Each point is reached from the start by the listed moves, each made once or not at all, plus a little noise. Say if it took an odd or an even number of moves. Then give how often each move was made.
In the rows, 128 means zero.

Moves:
(1): [147 179 121]
(2): [105 132  79]
(3): [ 99 159 160]
Start: [ 94 120 147]
Points:
[ 63 150 187] => odd (0, 0, 1)
[ 83 207 171] => even (1, 0, 1)
[ 90 124 149] => even (0, 0, 0)
[ 73 117  98] => odd (0, 1, 0)

Moves:
(1): [107 122  50 119  73 127 132 136 134 132]
(2): [137 152 122 113 119 134 129 118 136 131]
(3): [141 144  92 160 150 121 141 128 136  99]
(4): [129 132 133 152 107 119 110 106 119 156]
(5): [107 131 135 130 194 150 182 118  68  74]
(6): [130 131 137 107 131 166  96 150 116 110]
(7): [124 107 154 126 128 105 132  94 108  95]
(8): [131 137 109 135  97 132 145 152 134 117]
(9): [127 109 113 141 125 163 154 119 140 112]
Start: [130 134 112 121 121 128 157 143 145 135]
Points:
[114 140 121 183 194 111 207  78  69  48] => even (0, 0, 1, 1, 1, 0, 1, 0, 0)
[129 158   7 160  26  97 181 113 145  97] => even (1, 1, 1, 1, 0, 0, 1, 1, 0)
[147 173 106 117  65 165 130 161 142 138] => even (0, 1, 0, 1, 0, 1, 0, 1, 0)
[125 126  43 157  68 124 128 116 117  88] => odd (1, 0, 1, 1, 0, 1, 1, 0, 0)
[142 131 104 153  52 133 188  94 147 102] => odd (0, 1, 0, 1, 0, 0, 1, 1, 1)
[127 167  76 165 160 178 192 158  83  47] => odd (0, 0, 1, 1, 1, 1, 0, 1, 0)
[118 135 119 160 186 152 179 101  56  39] => odd (0, 0, 1, 1, 1, 1, 1, 0, 0)
